Every row gives one point. Examples show where two turns around zero, p and q, send a point. Where does a point land after both, in the order given? Backwards means that the second turn is done in reverse. Each puzzle has new turns, and all numbers are rounded.
(in the rows, 128 means zero)

Turn p:
[159 122 105] => [163 125 110]
[146 159 107] => [138 152  95]
[121 135 148] => [116 140 143]
[ 46  84 149] => [ 63  70 166]
[169 140 131] => [162 154 125]
Turn q:
[ 97 131 178] => [ 86 112 166]
[179 116 158] => [170 128 171]
[135 147  76] => [141 157  82]
[101 118 100] => [115 115  92]
Where do these land?
p, then q: [122 133  67] => [154 117  73]
p, then q: [143 124 167] => [119 141 167]
q, then p: [139  74 138] => [167 101 158]
q, then p: [ 75 137 129] => [ 86  95 119]
p, then q: [161 171 139] => [124 183 127]

Turn p:
[184  79 113 131 146 160] => [156  87  96 163 119 176]
[108 147 152 149  98 109] => [102 146 153 129 106  97]
[119 122 171 148 138  52] => [130 100 178 148 135  61]
[137 145 129  94 112 119] => [144 133 150  97 119 137]
[122 158 138 102 158 138] => [144 155 144 120 164 140]
[155  91 110 160 155 183] => [129 116  74 178 131 169]
[160 127 170 179 154 121] => [141 129 145 201 124 112]
[ 71 136 126  97  95 121] => [ 85 136 143  72 134 119]
[ 96 146  44  93  98 149] => [122 149  70  45 121 140]
Turn q:
[154 116 142 167  97 134] => [151 115 125 125  77 111]
[101 180 165 113 138 124] => [142 187 151 147 147 142]
[168 119 109 103 156 112] => [147 102 100 106 164 138]
[182 147  94 134  90 158] => [135 121  87  90  80 165]
[ 90  98  97 162 171 179] => [ 84  74 151 179 122 158]
[ 82 116 190  74 109  97] => [123 177 187 102 165  79]
[119 121 100 142 133  91] => [114 122  94 145 140 102]
Where do these land?
p, then q: [162 185  90 116  98  94] => [159 165  91  62 126 130]
p, then q: [159  63 125 124 151 166] => [103  59 142 139  95 146]
q, then p: [107 132  92 114  79  96] => [124 145 121  69 143  92]
p, then q: [106 136 178 116 136 102] => [160 142 164 150 148 106]
p, then q backwards: [169  86  98 130 144 134] => [175 126 105 160 158 132]
q, then p: [103 178 192 135 111 138] => [144 190 172 153  96 125]
q, then p: [126 153 129 189 148 141] => [114 139  98 164  79 120]
q, then p: [ 92  92 120  99 157 153] => [ 89 113 144 151 177 131]
